Each row is a point. The window is the flat piece filled in between its corners: a triangle in 3 columns, a solid with four corners in 4, and so on. A path goes straight from each point to the next, and from the last back to the first. List the points from which the path goes on through the window.

Window (4 x 4)
[[ 0.25 -0.63  0.20  0.02]
 [ 0.14  0.45 -0.20  0.11]
 [ 0.19  0.14 -0.66 -0.01]
 [-0.22 -0.79 -0.08 -0.10]]
Path:
(1): [ 0.07  0.40 -0.52  0.51]
(2): [-0.03 -0.80 -0.02  0.33]
(3): [ 0.09 -0.77  0.10 -0.32]
(4): [-0.18 -0.61 -0.09 -0.49]
(5): [-0.12 -0.72 -0.16  0.37]
(6): [-0.14 -1.06 -0.24  0.19]
(7): [ 0.00 -1.00 -0.16 -0.52]
(8): [-0.10 -0.59 -0.01 -0.52]
(9): [-0.22 -0.79 -0.15  0.20]
(10): [-0.05 -0.27 -0.20  0.22]
(11): [-0.03 -0.20 -0.09 -0.20]
(12): [ 0.13  0.44 -0.42 -0.39]
Through the window after points: 4, 8, 10

Window (8 x 8)
[[-0.24  0.00  0.32  0.51 -0.77  1.32 -0.24  0.01]
 [-0.29 -0.08 -0.20  0.18  0.86 -0.15  0.77 -0.57]
 [ 0.11 -0.10 -0.79 -0.53 -1.01  0.55  0.78 -0.23]
 [ 0.55  0.17  0.01  0.40  0.14  0.10 -0.69  0.29]
 [ 0.13  0.25 -0.99 -0.12  0.24  0.11 -0.31 -0.10]
 [-0.67  1.30  0.35 -0.28  0.57  0.36 -0.15  0.23]
 [-0.23 -0.16 -0.14  0.49  0.22 -0.39 -0.39 -0.07]
 [ 0.27 -0.25 -0.56 -0.84 -0.35  0.58 -0.44  0.11]]
Path:
(1): [ 0.20  0.14  0.06  0.27  0.08 -0.34 -0.45 -0.79]
(2): [ 0.05 -0.03 -0.21 -0.05 -0.10  0.05 -0.29 -0.27]
(3): [-0.24 -0.08 -0.47  0.33  0.39  0.22  0.05  0.89]
(4): [ 0.08  0.12 -0.25  0.34  0.30  0.23  0.01  0.54]
(5): [ 0.19  0.17 -0.04  0.09  0.14  0.12 -0.27 -0.26]
(6): [ 0.04  0.29  0.39  0.34 -0.47  0.82 -0.49 -0.51]
(7): [-0.21 -0.22 -0.28  0.31 -0.33  0.86  0.05  0.81]
(8): [-0.52  0.25 -0.25  0.29  0.48  0.13  0.41  0.62]
(9): [-0.05  0.53  0.08  0.26 -0.18  0.09 -0.14 -0.93]
(10): [ 0.11  0.41  0.19  0.00 -0.30 -0.01 -0.11 -1.02]
(11): [-0.20  0.07 -0.29  0.43  0.17  0.30  0.21  0.40]
(12): [-0.20 -0.01 -0.25  0.12 -0.01  0.14  0.06  0.26]
(13): [ 0.10  0.29 -0.32 -0.11 -0.19 -0.06 -0.18 -0.95]
(14): [ 0.04  0.31 -0.21 -0.19 -0.53  0.42 -0.26 -0.27]
(15): [-0.17  0.08 -0.39 -0.15 -0.42  0.61  0.06  0.39]
(16): [-0.21 -0.11 -0.26  0.33  0.28 -0.01 -0.11  0.26]
Through the window after points: 2, 4, 6, 12, 16

Window (11 x 11)
[[-0.39 -0.46  0.12  0.29  0.22 -0.08 -1.04 -0.51 -0.26 -0.27 -0.40]
 [ 0.18  0.74 -0.32 -0.05 -0.65 -0.41  0.91 -0.39  0.02  0.23 -0.09]
 [-0.07  0.59 -0.59 -0.88  0.71  0.12  0.70  0.13  0.26 -0.33 -0.55]
 [-0.78 -0.09 -0.03 -0.39  0.14 -0.63  0.16  0.04  1.12 -0.24 -0.39]
 [ 0.01 -0.07  0.67 -0.20  0.05  0.74 -0.19  0.87  0.54 -0.63  0.35]
 [-0.63 -0.10  0.31  0.46  0.08  0.14  0.09 -0.14  0.11 -0.62 -0.15]
 [ 0.79 -0.19 -0.70  0.63  0.16  0.06 -0.20  0.59 -0.75 -0.21  0.16]
 [ 0.49  0.50  0.80  0.79  0.33 -0.93 -0.76  0.56  0.45 -0.37  0.05]
 [-0.17 -0.33  0.22  0.41  0.30 -0.13 -0.19 -0.57  0.81  0.54  0.11]
 [-1.04  0.73  0.48  0.26  0.02  0.19 -0.51  0.15  0.21 -0.09 -0.25]
 [ 0.20  0.30 -0.02  0.06  0.49 -0.40 -0.01  0.42 -0.98  0.08 -0.14]]
Path:
(1): [-0.11 -0.01  0.34  0.51  0.12  0.27 -0.23  0.19 -0.05  0.25 -1.17]
(2): [-0.25 -0.30  0.27  0.30  0.12  0.16 -0.04  0.15  0.42  0.29 -0.81]
(3): [-0.25  0.25 -0.04 -0.05  0.38 -0.45 -0.31 -0.48  0.40 -0.40  0.66]
(4): [-0.37  0.75 -0.17  0.22  0.14 -0.32 -0.11 -0.20  0.24 -0.46  0.90]
(5): [ 0.20  0.08  0.60  0.23 -0.12 -0.16 -0.07  0.43  0.14  0.23 -1.05]
(6): [ 0.05 -0.11 -0.02  0.34 -0.04  0.29  0.21  0.25 -0.16 -0.02 -0.75]
(7): [-0.28  0.16 -0.30 -0.11  0.17 -0.05 -0.17 -0.08 -0.14 -0.31  0.42]
(8): [-0.50  0.23 -0.16 -0.28  0.37 -0.46 -0.03 -0.03  0.35 -0.29  0.13]
(9): [-0.14 -0.23  0.17 -0.05  0.03  0.01  0.15  0.24  0.56 -0.07 -1.09]
(10): [ 0.19 -0.07 -0.01  0.13  0.08  0.04 -0.01  0.35  0.14  0.11 -0.66]
(11): [ 0.02  0.13 -0.19  0.01  0.33  0.01  0.01  0.12  0.10 -0.29  0.19]
(12): [-0.07  0.31 -0.34 -0.13  0.22 -0.49 -0.41 -0.05 -0.22 -0.21  0.72]
(13): [ 0.20 -0.01  0.46  0.30  0.12 -0.07 -0.16  0.15  0.28  0.15 -1.27]
(14): [-0.09 -0.02  0.12  0.17  0.11 -0.18  0.09  0.02  0.17  0.13 -1.03]
(15): [-0.50  0.39 -0.29 -0.05  0.36 -0.38 -0.22 -0.37  0.22 -0.23  0.66]
(16): [-0.23  0.14  0.09  0.18  0.24 -0.03 -0.48 -0.27 -0.06 -0.29  0.42]
Through the window after points: 2, 4, 8, 10
